Each row of a before or after table is a point. The points were changed in one or more steps. Then noise was added and the rows were shuffled. The steps act on how far a point lies along the listed directions, d1 being the first. Write out the steps. A step turns or swaps two directions, mirrors them in a line or flattens them onto one, adds a multiple of one to another, or multiplies one. Angles are multiples of 10 degrees, from the lower direction toward the higher: turns from -170 to 170, lines from 10 to 170 but not 90. Use the fewest steps. Two steps may share a direction if one is a turn and the other turns, adds or multiplies; they go together, in the order done. Otherwise the lowest direction goes first.
In the rows, 100 means zero.

Directions:
(1): 56 90
(2): 90 144
Before (11 x 2):
98 63

99 84

99 68

69 47

108 101

63 144

75 158

111 121

112 66

99 99

79 180
After (11 x 2):
119 114

85 63

93 86

99 102

104 61

80 153

52 61

98 161

105 182

108 97

88 71
Steps: turn d1 and d2 by 20 degrees

Directions:
(1): 45 139 89 112 70 79
(2): 117 86 48 67 86 59
(3): 99 104 105 53 55 144
(4): 86 82 46 130 104 143
Before (13 x 6):
120 96 108 67 133 38

111 102 130 89 109 119

111 127 148 59 63 96

46 119 36 80 45 82

28 116 40 55 43 36

103 137 138 63 117 51

112 81 121 97 86 129

77 93 86 132 128 111

79 118 95 87 81 41

31 121 31 124 63 105

78 107 74 104 102 87

87 68 91 135 116 121

76 132 175 41 57 24
After (13 x 6):
117 89 150 51 85 67

119 113 107 76 130 85

75 104 106 119 122 92

88 110 100 92 104 73

76 128 105 41 55 40

112 80 71 85 139 73

102 82 107 107 81 137

107 105 104 81 93 47

65 139 119 75 66 41

75 114 101 16 57 9

120 105 121 67 70 133

77 82 101 128 108 104

99 97 105 102 111 134
Steps: multiply d4 by 0.4; turn d1 and d4 by -60 degrees

Directions:
(1): 133 136 105 82 74 94 53 156 80 110 144
(2): 107 101 167 81 139 134 146 127 113 104 126
(3): 90 152 52 121 122 147 111 76 111 121 142
(4): 31 111 110 61 120 93 87 92 39 120 101
Before (13 x 11):
100 95 91 88 77 79 69 100 72 119 86

93 132 90 107 132 147 133 76 120 116 139

122 67 66 145 73 82 120 69 132 86 65

75 118 95 120 115 122 98 94 98 120 114

117 122 87 104 85 80 58 108 75 89 87

110 73 54 141 80 80 105 58 108 99 59

68 96 127 85 124 108 128 104 100 107 93

120 98 113 94 100 103 107 102 102 121 108

107 114 132 80 90 81 78 112 60 103 97

69 168 98 92 159 126 118 109 78 126 158

71 114 99 81 92 92 81 85 75 102 105

97 128 64 104 87 108 76 108 95 100 112

102 151 88 102 133 153 130 127 101 121 169
After (13 x 11):
104 70 86 132 102 100 136 70 150 83 58

57 106 114 73 97 81 86 112 39 122 107

69 107 131 75 116 103 103 111 47 128 111

113 95 90 101 88 93 94 90 96 118 98

117 92 147 78 102 103 107 128 90 122 106

115 131 140 79 111 102 76 139 67 96 115

90 116 85 139 115 134 114 85 123 113 113

137 95 141 98 90 86 102 109 99 88 85

113 103 130 100 107 116 126 94 128 92 110

125 143 37 166 139 133 145 59 162 95 124

96 140 101 88 108 130 92 131 88 112 135

108 145 4 147 99 136 113 75 126 112 133

91 129 31 138 112 137 117 43 129 111 119
Steps: turn d2 and d4 by -140 degrees; add 1 times d4 to d1; multiply d3 by 1.3
